Each row of a before or after table is a point. The points were changed in one or more steps. Then noise was added and the rows were shuffled. The steps act on columns, c1 being the first. Write out the steps. A step turns or swaps two columns, mirrors them in a line or flattens them onto one, adds a multiple of one to another, or multiplies or shifts one. Angles are multiples of 10 degrees, from the lower column toward the higher: turns from -170 to 170, lines from 10 to 170 but not 90. Use the fewest steps. Two steps may share a column if one is a turn and the other turns, adds or multiplies; they go together, in the order done. Otherwise the lowest column goes first.

Before (11 x 3)
[[ 5.2  4.7  8.2]
 [ 1.2  4.8 -0.4]
 [-1.0  2.8  1.0]
 [-0.9 -0.8  0.0]
 [-2.0 -1.5 -2.4]
 [-1.9 -7.2 -1.3]
 [ 2.5  6.4  4.8]
 [ 0.8 -3.7 -3.2]
 [ 0.5  4.4  6.1]
 [-4.7 -2.7 -5.8]
 [-1.2  5.8  4.8]]
After (11 x 3)
[[ 1.4 -4.4  2.0]
 [ 0.8  2.4  0.6]
 [ 2.8  8.8 -4.2]
 [ 2.6  0.4  7.1]
 [-1.3  7.5  0.0]
 [ 1.0  1.6  2.9]
 [-0.7  9.2 -5.6]
 [ 1.6  7.5 -6.1]
 [-2.0  7.8 -9.7]
 [-1.7 -0.8  2.8]
 [ 1.3  5.4 -0.6]]
Steps: turn c1 and c3 by -160 degrees; shift c2 by 3.0

Before (10 x 6)
[[ -1.0  -2.9  -1.9  -1.9  -2.1   8.5]
 [  2.0  -4.2  -4.4 -10.9   1.6  -0.5]
 [  4.7  -7.3   1.1   8.3   1.8   4.2]
 [ -0.5   7.0  -8.2  -0.6  -1.1   3.6]
 [ -0.4  -2.3   3.0   8.6   7.1   1.2]
 [  1.1  -2.8   5.5  -2.0   0.3  -0.5]
 [ -1.2   1.7  -3.5  -0.9  -0.1  -1.3]
 [  5.4   1.1  -3.1   3.4   1.8   2.0]
 [  5.5   0.1   0.9  -2.1   3.9  -0.8]
 [ -3.7   2.3   0.5   6.1  -1.7  -0.8]]
After (10 x 6)
[[ 5.1 -3.1  2.8 -2.1  0.9 -5.0]
 [ 0.9 -2.4 -4.7 10.2 -1.0 -0.5]
 [-5.6  0.3 -2.3  0.0 -3.2 -1.2]
 [-1.2 -2.8 -4.6 -2.5  0.2 -0.2]
 [-2.0 -4.0  3.2 -8.0 -8.2  0.2]
 [ 0.9  1.8  3.2 -0.2 -1.7  1.2]
 [-2.0 -7.2 -1.9  7.7  3.2 -4.3]
 [-3.4  0.8  1.8  4.7 -0.5 -2.9]
 [ 2.9  2.5  0.5  4.1  4.3  1.8]
 [ 2.4  6.8  7.6  0.1 -2.5 -2.3]]
Steps: turn c1 and c6 by -150 degrees; multiply c6 by 0.7; turn c3 and c5 by 160 degrees; turn c4 and c5 by 30 degrees

Before (14 x 11)
[[ -3.5  -4.7   1.2  -3.7  -2.0  -0.3  -2.8  -3.4  -2.3   4.2  -2.8]
 [ -3.7  -2.6   5.1  -2.0  -4.4   2.4   2.4   5.1  -3.7   2.0  -1.3]
 [  1.6   0.3  -3.1  10.0   0.8  -1.4  -3.9  -1.2  -3.4   4.1   0.5]
 [ -2.1   0.0  -0.8  -5.6  -4.9   0.0  -2.7  -1.0   3.5   0.4   3.8]
 [ -0.6   1.6  -1.4  -2.5   4.5   6.5   0.9   9.8  -6.0  -3.0  -2.5]
 [  0.3  -0.5   0.7   1.8  -0.9   0.7   0.3   0.6   1.6  -0.7  -5.3]
 [ -2.0   5.0  -4.4  -2.9   4.8   5.7  -2.1  -2.5  -5.6   5.7  -1.7]
 [ -2.8   2.5  10.3  -5.9   4.7  -2.0   4.7   6.4  -5.7  -7.6   0.2]
 [  2.7   0.5  -1.4   6.0   4.0  -1.1   4.4  -1.6  -1.0   5.7   0.6]
 [  4.5  -2.5   5.9  -5.8   2.5   3.5  -1.5  -0.6  -6.5   4.1  -2.8]
 [  1.6   1.3   2.1  -6.0   5.2  -1.4  -0.4   4.3   1.6   2.2  -2.7]
 [ -1.6  -2.2  -4.4  -3.1 -13.5  -0.1   3.7   1.8  -6.7  -0.2  -3.0]
 [  0.2  -0.7  -1.3  -3.8   4.3   1.7   5.4  -2.6   1.2  -3.3   3.3]
 [  0.9   4.5  15.7   1.1   3.9   1.9   0.1   1.9  -5.9   0.4  -2.0]]
After (14 x 11)
[[ -2.5   5.3  -4.0  -1.9  -0.6  -1.9   4.5  -2.1  10.7   9.9  -2.8]
 [  0.5  -0.9  -1.5  -1.9  -0.1   0.8  -0.1  -0.2  -0.6   1.0  -2.3]
 [ -3.3  -3.6   0.3  -3.1   3.4  -0.4  -3.1  -0.6   2.8  -4.9  -3.6]
 [  0.5   5.3  -8.2  -1.0  -3.2   2.2  -0.1  -1.3  14.9   0.4   0.0]
 [ -2.1   6.4   7.1  -2.0  -3.0   5.6  -2.8  -1.3   1.4  -5.6  -2.1]
 [ -1.7  -4.9  -1.6  -0.1  -1.7   0.1  -2.3  -0.2  -3.7  -0.8  -0.8]
 [  1.3   1.4   4.2   4.2  -0.1  -1.3  -3.9  -0.5   0.8  -3.9   5.3]
 [ -4.4  -4.8  -1.7  -1.5   0.7   2.5   2.1  -6.6   6.2   1.0  -1.7]
 [  2.0   4.7  -2.7  -4.0   0.4  -0.8  -0.7  -4.2   0.2  -0.5  -4.4]
 [ -1.2 -13.4   7.5  -3.2  -2.5   0.4   3.9  -2.3   2.1   1.1  -3.6]
 [ -0.6   4.6   4.9  -3.0   0.1   7.0   0.6  -7.2   3.7   7.1  -2.7]
 [  2.1   4.1   1.6   2.5   0.9  -0.5   4.6  -1.0   0.0  -6.0   3.2]
 [  4.4   2.0  -0.5  -3.7   3.1   3.9  -1.8  -0.3   8.4  -4.6  -4.7]
 [  0.5   3.9   0.7   0.2   2.5   1.5   5.7   4.0  -1.2   1.2  -0.6]]
Steps: add -0.3 times c1 to c8; turn c8 and c10 by 150 degrees; turn c2 and c5 by -70 degrees; turn c3 and c9 by 140 degrees; flatten c4 and c11 onto the line at 50 degrees

Before (8 x 18)
[[-0.3 -0.6  2.0  0.1  0.7 -1.4 -2.0 -1.5 -3.6 -0.8  1.8  3.7 -1.5 -6.1
  -1.7 -2.5 -6.9  6.3]
 [10.3 13.1 -1.6  4.0  9.0 -0.1 -0.2 -0.4 -0.2  4.5  1.3  4.1 -9.3  0.8
  -1.8 -6.6 -0.7  0.4]
 [-1.7  2.4 -4.3  6.7  0.9  5.5  6.9  0.5 -0.3  1.2  4.7 -8.0  1.0  1.0
   4.4 -7.1 -5.5 -3.9]
 [-0.5  3.9  4.7 -3.9  1.2  0.8 -1.4 -3.7 -1.0  3.4  5.6  4.4 -0.2 -0.8
  -3.9  0.0 -7.2 -0.2]
 [-2.7 -1.0 -4.8  8.6  0.0  6.4  5.3 -6.1  1.6 -2.5  4.5 -1.9 -1.7  4.2
   4.5 -7.6 -2.6 -8.5]
 [-4.6  6.4 -0.5  0.2 -1.1  1.5 -2.5 -5.6 -2.3  0.8  1.2 -1.3 -2.0 -3.2
  -0.3  2.6 -7.1  6.1]
 [ 0.3  0.0  4.2 -2.7 -1.8  1.3 -0.6 -3.3  2.9 -3.3 -0.5  1.6  1.7 -2.8
  -4.2 -1.7 -1.3  2.8]
 [-2.6  1.0  3.8 -2.0 -2.4  6.5 -0.6 -2.1 -3.2  2.2 -2.0  1.8 -1.0 -1.2
  -4.8 -1.2 -1.1  0.3]]
After (8 x 18)
[[ 2.1  0.6  0.4  5.0 -2.1 -3.8 -1.2 -3.3  2.2  2.4  0.5  1.0  1.3 -2.5
   2.2 -2.2 -2.4  3.1]
 [-2.0 -5.6 -5.3 -6.6  0.8  6.4  7.2  0.3 -0.4 -0.4 -1.0 -8.8  2.4  0.3
   6.2 -7.1 -1.9 -3.8]
 [ 5.2 -8.7 -3.3 -2.5 10.1 -1.8  0.0 -0.7 -0.4 -9.9  9.2  4.1 -8.7  1.0
   0.3 -7.0 -0.1  0.2]
 [-1.0 -2.0 -6.5 -7.6  0.6  6.2  5.2 -5.9  1.5  3.3 -3.4 -2.2  0.8  4.6
   3.6 -7.3 -3.2 -8.4]
 [-3.6 -5.1 -0.1 -0.5 -0.1  0.7 -2.5 -5.2 -2.7  2.5  4.4 -1.0 -2.0 -3.4
   7.9  3.1  1.5  6.4]
 [ 0.0 -0.8 -0.7  1.4  1.1 -1.7 -1.0 -1.9 -3.0  0.9 -1.0  3.9 -0.7 -5.8
   5.9 -3.0  3.1  5.9]
 [-2.4 -6.6  2.4  5.7  1.3 -4.1 -1.0 -3.8 -1.1 -2.0 -1.0  4.6 -1.5 -1.2
   7.3  1.0  0.5 -1.1]
 [-3.4  1.1  0.2  4.3 -2.2 -2.4 -0.1 -2.3 -4.1 -0.3  2.1  1.8 -1.4 -2.1
   3.7 -1.2 -6.5  0.4]]
Steps: mirror c1 and c10 in the line at 160 degrees; turn c2 and c11 by 130 degrees; turn c3 and c4 by 110 degrees; add -0.3 times c3 to c13; turn c6 and c15 by -70 degrees; turn c15 and c17 by 110 degrees

Before (8 x 32)
[[  0.8   4.6  -0.8  -3.5   7.5   2.2  -0.1  -0.3   0.1   3.4  -5.8   2.9
   -3.9   0.1 -11.0   4.4  -2.0  -1.6   1.1  -1.0   3.4  -6.4  -5.0   1.0
   -3.8   1.7  -1.7  -0.7  -8.2  -5.9  -5.9   0.3]
 [ -2.1  -3.0   2.6   1.5  -3.7   3.8  -2.4   1.0   3.3  -5.8  -2.9   5.2
   -3.9   1.3   1.9   0.2  -3.7  -7.0  -6.9  -8.4  -3.9   0.9   1.1   1.9
   -2.7  -4.7   3.3   0.8  -2.6  -6.8  -1.1   1.5]
 [ -1.4   0.3  -3.1  -0.2   3.9   2.5   2.2  -5.9   6.0   3.6  -2.3  -6.2
    1.3   6.1   6.3   6.1   6.4   2.5   1.5  -0.5  -3.7   1.1   1.8  -0.5
    5.1  -2.0  -2.9   2.5   2.4  -2.1  -3.7   0.3]
 [ -3.9   3.5   8.4   1.0  -1.5   0.0  -1.6   5.8  -1.6   6.2   4.2   1.9
   -1.8   4.6   0.4  -0.1  -0.6   5.6  -6.9   1.2   1.3  -3.5   5.3  -3.8
   -5.2  -4.3   0.0   1.2  -3.3  -4.8  -3.8   5.1]
 [ -1.4  -8.0   1.4  -3.7  -1.7  -1.0   0.0  -2.1  -1.4   4.8  -3.2  -2.1
   -4.6   2.7  -2.1  -1.2  -1.8   0.0   0.8  -6.1  -3.2  -4.0   2.7  -6.4
    2.6   1.4  -0.1  -2.6  -1.5  -3.1   2.1   0.8]
 [ -1.5   0.2   9.1   3.6  -2.5   2.1  -0.3   1.8  -3.4  -1.5  -4.9   6.6
    5.0   1.6  -0.4   3.3  -1.3  -1.5   1.7  -4.6  -2.4   0.9  -0.8   2.8
   -0.5  -0.1   0.9  -0.7  -0.7   3.1   3.6  -0.8]
 [ -2.5  -5.2   2.6  -0.5   2.3   0.9   3.9   2.5   5.1   2.6  -8.4   3.3
   -0.8   2.5   7.5   2.1   0.3   4.2   2.7  -0.3   0.1  -1.7  -3.3  -3.0
   -1.6  -2.5  -1.8  -1.8   1.9  -2.7   9.3   1.4]
 [  0.3   3.1   2.0  -0.2  -5.3   4.5  -2.6  -3.6   2.7   1.4  -2.8   0.8
    3.9   5.9   2.4   5.6  -2.2   1.4   4.2   4.6  -4.0  -4.4  -2.4  -6.3
   -4.6  -0.1  -2.0  -4.8  -0.6   1.2   4.0   2.5]]
After (8 x 32)
[[ -1.9  -8.9   2.6   1.6  -5.0   4.1  -1.9   3.1   0.2  -5.9  -2.7  -1.9
    2.6   1.3   1.9  -0.2  -3.3  -6.9  -7.2  -8.5 -11.5   0.9  -6.4   3.4
   -3.0  -4.5   2.3   0.7  -2.4  -6.1  -1.0   1.5]
 [ -1.3 -12.4   1.5  -3.5  -5.1  -0.9   0.1  -1.8  -1.6   4.6  -2.9   3.9
    0.4   2.7  -2.0  -1.3  -1.8   0.4   0.6  -6.0  -9.6  -4.1  -2.1   0.0
    2.8   1.2  -6.5  -2.8  -1.7  -3.2   1.8   0.8]
 [ -2.6  -5.2   2.4  -0.9   0.1   1.1   4.2   5.7   1.5   2.7  -8.3  -4.4
   -3.3   2.3   7.6   2.4   0.3   3.8   2.6  -0.1   0.5  -1.4  -4.1  -1.6
   -1.3  -2.4  -3.0  -2.3   2.0  -2.9   9.2   1.1]
 [  0.4   6.3   2.1  -0.3   1.6   4.2  -2.5   1.9  -4.6   1.3  -2.7  -2.2
    8.3   5.8   2.0   5.4  -1.9   1.4   4.1   4.3 -12.3  -4.7  -5.6  -1.8
   -4.8  -0.3  -6.0  -5.1  -0.6   1.3   3.9   2.6]
 [  0.6   3.9  -0.9  -3.7  -1.1   2.0  -0.2   0.1  -0.1   3.4  -5.7  -5.6
  -10.9   0.4 -11.1   4.6  -2.2  -1.2   1.2  -0.7  10.3  -6.3  -0.1  -1.2
   -3.8   1.4   1.3  -0.7  -8.2  -5.9  -6.4   0.3]
 [ -1.3  -0.2  -3.0   0.0   2.1   2.8   2.3   5.1  -6.8   3.3  -2.2   5.0
   -3.9   6.2   6.1   5.8   6.6   2.7   1.7  -0.7 -10.9   1.4  -1.8  -3.1
    4.8  -2.1  -0.7   2.4   2.4  -2.4  -3.8   0.1]
 [ -3.8   4.0   8.8   1.6  -1.5   0.1  -1.2  -0.8   6.4   6.4   4.0   3.4
    0.8   4.7   0.3  -0.2  -0.4   6.0  -6.9   1.3   3.9  -3.4  -9.2  -0.4
   -5.3  -3.9  -4.0   1.2  -3.2  -4.6  -3.6   5.0]
 [ -1.3  -3.0   9.0   3.8   3.9   2.5  -0.8  -3.2   2.3  -1.4  -5.0  -4.0
    5.4   1.5  -0.7   3.3  -1.5  -1.7   1.6  -5.0  -7.6   0.9  -7.0   0.8
   -0.1  -0.2   2.6  -0.7  -0.7   3.2   3.3  -0.9]]
Steps: add 0.7 times c20 to c2; turn c5 and c13 by -70 degrees; multiply c13 by 1.3; mirror c8 and c9 in the line at 40 degrees; turn c12 and c23 by -120 degrees; add -1 times c14 to c23; multiply c21 by 3; swap c24 and c27
